Each row is a point. The points of each table are mixes of a few directions, plus a little noise. How many directions does each table use, and how many do they share? Where both have some left over, give the other angles between the two spaces (their principal angles), to ten degrees, smallest first.
In the rows, zero is written as 128.

First (5 x 3)
[[125 159  80]
 [165 153 185]
 [102 100 101]
 [113  87 144]
 [136 141 129]]
Second (4 x 3)
[[163 170 159]
 [148 156 138]
 [ 98  80 119]
 [104 107  96]]
Directions: first 2, second 2, shared 2

First (10 x 8)
[[106 124 150 108 123 158 149 157]
 [ 57 129 178 122 119 182 154 162]
 [184 122  98 113 127 104 119 132]
 [100 138 133 163 131 119 111  99]
 [110 133 136 145 118 130 115 133]
 [ 86 138 149 161 109 140 107 139]
 [183 115 110  89 116 126 133 170]
 [101 141 132 177 115 115  91 113]
 [181 116  88  81 202  97 185  37]
 [172 124 104 121 121 107 113 138]]
Second (10 x 8)
[[136 114 153  81  86 176 142 238]
 [ 99 139 130 163 141 116 116  84]
 [ 86 142 135 173 139 118 113  79]
 [153 128 106 126 147 104 130  93]
 [116 134 127 147 137 118 122 100]
 [208 118  74 100 166  81 141  76]
 [ 94 136 142 152 125 134 119 120]
 [132 127 126 125 129 127 129 128]
 [108 130 141 134 118 141 125 144]
 [147 114 144  80  95 164 142 220]]
Directions: first 3, second 2, shared 2

First (11 x 12)
[[127 122 128 131 130 124 123 134 127 135 130 127]
 [126 117 127 132 132 120 118 138 125 143 132 126]
 [118  74 124 148 145  95  83 175 115 192 147 121]
 [136 167 131 113 116 152 160  94 138  82 115 134]
 [118  76 124 147 145  96  84 174 115 190 146 122]
 [134 164 131 115 117 150 158  97 137  85 115 133]
 [134 159 130 117 118 147 154 101 136  91 117 132]
 [122  96 125 140 139 108 101 156 120 167 139 124]
 [125 111 127 134 133 118 114 142 124 148 134 125]
 [147 229 136  90  96 190 212  41 154   7  93 142]
 [122  94 126 141 138 107 100 157 119 168 139 124]]
Second (9 x 12)
[[111 171 103  58 140 139 145  83  55 113  54 160]
 [140 164 114 101 145 138 124  93 130  76 105 130]
 [129 108 162 154 114 136 140 170 156 151 160 119]
 [140  95 161 143 134  85 141 167 149 141 149 140]
 [125 107 113 128 154 114  78 154 113 154 121 116]
 [105 124 102 100 157 145  87 101  94 157 141 134]
 [126 165 130 105 129 174 134 108 130 101 120 124]
 [143 135 125 188  77 147 145 142 169 110 129  88]
 [136  83 142 173 103  73 160 134 155 149 173 141]]
Directions: first 1, second 6, shared 1

First (8 x 20)
[[123  97 113 128 112 135 116 103 160 103 141 145  93 125 131 105 131  96
  130 134]
 [139 153 134 141 131 150 155 163  87 160 115 133 158 147 101 129 111 149
  171 111]
 [ 93  98 123 112 146 124 111  66 157  95 118 127 115 110 159 171 134 123
   81 122]
 [149 110 121 132 114  87 110 145 151 121 147 111 101 119 144  88 153 108
  107 160]
 [127 144 134 108 105 138 106 117 164 104 164 144 102 120 128  91 133  86
  140 137]
 [136  87 103 146 108 129 132 120 140 117 126 141  99 135 110 113 119 138
  113 144]
 [141 185 159 155 188 137 185 216  15 219  76  95 232 153 129 166 126 160
  221  69]
 [116 150 138 101 120 123 110  94 149 105 137 128 124 115 122 161 118 164
   62 148]]
Second (9 x 20)
[[ 93 151 175 188 117 102 198 167 121 112 130 174 138  93 150 156 153 146
  167 129]
 [145 192 133 157  57 169 147 118 157 209 110  86  75 125 121 191 132 139
  125 158]
 [ 95  90 150 138 178  81 152 157 101  55 143 187 176 111 146  94 139 129
  152 105]
 [108 110 143 138 154 102 145 146 113  88 136 162 154 117 139 112 135 130
  143 116]
 [110 137 151 157 125 114 162 147 124 118 130 152 134 111 139 140 140 137
  147 128]
 [144  95  99  83 156 130  80 108 123 113 132 113 138 150 117  92 112 114
  106 118]
 [143  76  92  69 176 123  68 106 117  94 137 119 151 154 117  73 109 109
  102 110]
 [164 133  90  88 111 166  75  91 145 173 120  72  99 157 107 128 108 117
   93 138]
 [149 168 120 135  80 164 125 112 150 190 115  87  87 135 118 166 125 132
  117 150]]
Directions: first 5, second 2, shared 0; angles 70, 70

First (11 x 32)
[[131 126  64 174 103 109 137  60  96 124 119  77  94 130 102 102 128 123
  152 144 160 124 159  88 132 118 114 145  67 145  91 113]
 [197 103 153  88 116 117 121 170 174  87 131 133 168  99 118 145 128 138
  138 134 108 135  93 100 103 187  84  74 180 122 167 203]
 [ 80 146 166 115 134 133 119 148  99 149 106 118 134 140 167 145 137 133
  114  88 135 104 140 151 158 110 167 159 113 113 154 109]
 [152 134 110 156 133  96 121  82 116 174 149 100 112 142 115 101  61 129
  145 175 158 132 118  86  95 125 130 149  69 122  86 105]
 [122 136 109 113 132 116 129 108  99 149 145 154 129 140 111 131  91 112
  131 160 151 143 146 118 128  96 171 135  86 108 125 110]
 [ 86 140 157 141 135 145 125 144 123 137 105 109 120 135 164 131 158 139
  114  83 118 106 129 160 150 122 132 154 139 135 132 108]
 [114 128 138  97 119 132 127 149 113 107 113 139 146 123 135 152 151 124
  124 105 128 123 145 136 154 123 148 121 133 117 167 145]
 [116 138 134 108 141 125 125 131 110 153 144 160 136 140 126 136  95 117
  122 148 139 138 134 134 127 102 170 136 107 106 133 110]
 [116 126  82 171 114 129 139  83 114 117 117  95  96 129 115 106 152 126
  139 125 138 123 151 120 138 119 108 141 105 152  95 111]
 [134 120 137 118 132 147 134 154 157 105 130 154 136 117 126 135 155 128
  119 118 102 136 118 151 127 139 111 105 177 137 137 144]
 [161 112 160 127 150 159 132 178 209 109 147 168 138 111 130 125 153 139
  112 126  70 145  77 165  94 167  72  88 232 150 119 152]]
Second (8 x 32)
[[122 131 144 136 131 131 124 135 135 133 122 113 126 128 143 125 134 136
  125 113 123 118 119 135 128 137 119 136 136 133 125 124]
 [140 124  99 113 122 121 134 115 116 118 141 154 132 128 100 132 116 112
  134 157 139 147 144 115 127 114 145 114 112 119 132 134]
 [129 128 123 125 127 127 129 126 126 127 131 132 129 128 123 128 125 126
  130 134 130 132 130 126 128 126 130 125 125 126 129 129]
 [124 130 140 134 131 132 125 133 133 132 121 116 127 128 140 126 133 135
  125 117 123 119 122 133 128 135 120 135 135 132 127 125]
 [143 122  90 108 120 119 136 111 112 115 146 163 134 126  92 134 111 108
  136 164 143 151 149 113 127 109 151 109 107 116 133 136]
 [140 123  98 112 122 121 135 114 115 119 143 155 133 126 100 133 115 112
  135 157 140 147 145 115 127 112 146 113 112 119 132 134]
 [146 119  80 104 119 117 139 106 109 112 150 171 136 127  83 134 107 104
  138 174 146 158 154 108 127 103 156 104 101 113 134 137]
 [ 81 148 249 192 153 155 101 184 179 167  72  18 109 132 243 109 181 191
  102  12  81  50  61 180 131 188  57 189 196 165 112 103]]
Directions: first 5, second 1, shared 1

First (9 x 32)
[[ 94 161 115 145 139  81 127 129  68  91 146 137 128 141 107 128 149 142
  101 108 119  97 153 109  70 145 109 130  80 122 114 169]
 [168 120 146 151 169 142 134 147 102 103 119 182 147 127 134 149 100 114
  135 147 121 123 128 140 134 169 123  92 153 142 134 126]
 [ 77 176  96 112 121  50 102 102  88 116 150 101 137 134  81 118 160 141
  104  97 111 141 161  95  63  92  91 170  52 106 129 164]
 [137 112 126 135 126 166 147 167 135 156 110 120 112 135 156 113 129 132
  121 135 137  85 104 127 135 149 133 119 141 142 113 113]
 [ 95 141 120 125 110 104 125 111 121 118 142 109 118 132 118 123 148 140
  118 111 128 123 139 120 110 115 131 142 104 119 119 148]
 [125 166 124 114 104 120 121  75 113 106 131 134 148 133 134 144 126 145
  125 124 137 158 129 157  92 116 142 112 133 120 122 200]
 [197 102 125 106 145 198 129 183 168 210  74 127 147 127 164 115  96 106
  143 164 133 134  81 135 160 129 111 120 169 151 144  78]
 [108  98 141 127 110 128 129 113 170 124 147 107 105 115 121 126 136 123
  144 121 130 142 135 125 177 108 151 145 138 118 133  89]
 [149  73 161 137 129 164 136 126 187 126 133 137 112 108 137 136 109 107
  162 143 135 149 122 143 214 127 161 121 181 131 142  64]]
Second (9 x 32)
[[119 118 130 118 118 120 120 115 154 136 136 111 123 119 116 125 132 122
  138 124 126 151 133 122 151 103 131 147 127 120 138 105]
 [134 134 127 134 134 133 133 137 112 123 123 139 131 133 135 130 126 132
  122 131 129 114 125 131 114 144 126 116 129 133 122 142]
 [168 176 120 176 173 165 166 191   7  94  92 206 149 168 183 142 109 156
   80 147 134  22 105 153  23 242 115  42 133 166  81 232]
 [134 135 127 135 135 133 133 137 111 123 122 139 131 134 136 130 125 132
  121 131 129 113 125 132 113 144 126 115 129 134 121 143]
 [107 103 132 102 104 108 108  94 192 146 147  86 117 107  99 121 138 113
  154 118 125 184 140 115 184  67 135 174 125 108 153  72]
 [112 108 131 109 109 113 112 102 178 142 143  96 120 112 106 122 136 117
  148 120 126 172 137 118 171  81 133 164 126 112 147  85]
 [117 115 130 115 116 118 118 111 160 137 138 107 122 117 113 125 133 121
  141 123 126 157 134 121 156  98 132 151 127 118 141 100]
 [119 117 130 117 118 119 119 114 156 136 136 110 123 119 116 125 132 122
  139 124 127 153 133 122 153 102 131 148 127 119 139 104]
 [143 146 125 146 145 142 143 152  82 115 114 158 136 143 149 134 121 138
  110 135 130  88 119 138  88 171 123  95 130 142 110 168]]
Directions: first 5, second 1, shared 1
